Rows are points. Any point is a mix of the corners, with weights that add up to 1. It lies inside the corners' shape when no weight is negative. Say inside or outside, and name the corners with a negative weight.

Corners:
(1): [ 5.7 16.2 -5.2]
(2): [ 59.9  -4.8 -32.4]
(3): [18.6  1.7 13.4]
(4): [-37.1 -12.2  20.7]
Points:
[ 4.7 12.3 -3.2] -> inside
[ 49.9  -3.8 -24.9] -> inside
[14.5 -4.8 11.8] -> outside (1)
[-0.1  9.2 -0.4] -> inside
[ 0.9 -5.9  0.4] -> inside

Corners:
(1): [ 21.7  12.4  -1.3  20.3  26.9  -8.8  -4.8 -18.8]
(2): [  8.3  44.0   2.2 -24.6 -55.0  27.0 -55.7 -30.2]
(3): [-48.0  76.1  -2.7 -21.8   1.2  -5.5 -20.9 -33.1]
(4): [ -4.5  -1.9  24.5 -26.3  27.6 -14.1  13.3  -3.2]
(5): [  8.1  47.1  14.7 -14.3 -23.9  36.0 -17.9   0.2]
(6): [  9.6  15.6  19.2  47.7  -0.2 -40.2  16.2 -17.2]
(7): [ 26.1  -8.4  -4.4  -9.2  -1.0  15.0  41.4 -17.1]
(8): [ 25.6  -8.4  -5.8 -25.7  15.6 -26.2  20.2  35.1]
(9): [-34.7 -22.1   5.0 -26.3  17.6  -2.5 -10.2  58.0]
Points:
[ -2.2  15.1   7.1 -17.6   1.0  11.7  -3.3  -9.4] -> outside (6, 8)
[ 14.0   9.0   3.2  -6.2   1.0   6.1  12.3 -11.7] -> inside
[  2.5   8.0   4.1 -24.0  22.5  -9.3   3.3  16.8] -> outside (2, 6, 7)
[ -2.6  33.4   4.2  -9.0   1.4  -6.5  -5.6 -18.9] -> outside (9)
[12.7 14.2  3.6 -9.0 -5.6  9.1  9.1 -8.6] -> inside
[ -2.6  24.6   5.6  -5.1  -2.0   8.5  -8.6 -10.4] -> outside (8)
[ 16.0   3.8   0.3 -11.7   8.2 -17.6   9.3  14.6] -> inside
[ 14.4   4.7   2.3 -15.6   5.9  -8.4  11.5   8.6] -> inside

Corners:
(1): [ 13.6   6.2  -7.1  18.7   2.0 -13.4 -19.7   0.6  -9.9  24.2 -16.7   6.9]
(2): [  6.5  27.7  -5.7 -10.0  -1.3  14.5 -12.8  46.8  -7.6 -33.4   1.3  33.7]
(3): [ -9.9 -68.0  43.6  28.1  -1.6  -5.6  20.3   0.0 -10.4 -12.4   6.7 -28.7]
(4): [  7.7   2.6  -8.7  34.2  -6.4  -9.0  26.6 -19.8 -20.3  -3.6   5.9  20.7]
(5): [ -4.3  15.0  -8.0  -0.1  85.1   3.4  -4.7  -9.3  18.2  -6.4 -21.5  -6.0]
(6): [-25.7  19.7   6.8   6.9 -14.9  12.3 -33.8 -12.1   5.1   5.3  10.8  -3.4]
(7): [ 29.7   0.3  -4.5  26.6 -11.0  48.7  -0.9 -10.6 -22.4  17.7 -49.7   6.1]
(8): [ 38.2  -1.9 -10.9  17.1  -5.5  21.6  22.6  -0.3   3.3   8.7   4.9  -8.2]
(9): [ -3.5  11.3 -14.8  -4.4  -3.8   0.6   4.9   8.7  45.5  -3.5  -1.6  -9.3]
(10): [-15.8  -2.9  -3.7  13.3 -14.3   1.8  13.9   5.6  -4.3  20.4  10.6  13.0]
(11): [ 6.8 25.4 21.6 -6.5 -0.1 -2.8  7.1 -6.8 14.7 -1.8 -1.6 20.5]
(12): [  4.4 -20.2  -8.3 -19.6  -1.7   1.3 -15.3 -17.0  -7.6   4.9   3.8  15.2]
(13): [-34.5   7.4  -0.9 -27.4   1.2   6.1 -89.8  -2.4  94.9  21.9   3.7  19.0]
Points:
[ -2.9   0.6  -1.6   4.6   1.4   3.6 -11.3  -6.7  21.2   9.7  -0.9   2.2] -> outside (2)
[ -8.5   9.5   0.6  -7.4   0.5   5.0 -27.3   3.9  35.2   3.1  -0.3  12.1] -> inside
[ 16.3  -7.5  -3.2  16.1  -9.5   2.3   0.3 -13.0  -1.5  12.7 -10.6   6.8] -> outside (2, 5, 6, 10)
[ 7.5 -1.0 -5.8  5.7  4.2  5.3  3.5  0.2  7.0  5.8 -3.1  6.1] -> outside (6)
[ 1.9 -2.5  4.7 13.0 -0.8 -0.1  6.0 -8.2 -1.7 -0.9  1.3  7.8] -> inside
[ -5.5   2.8  -2.8  -4.1  -1.1   7.2 -15.4   2.9  20.9   6.7   0.0   5.5] -> outside (4)
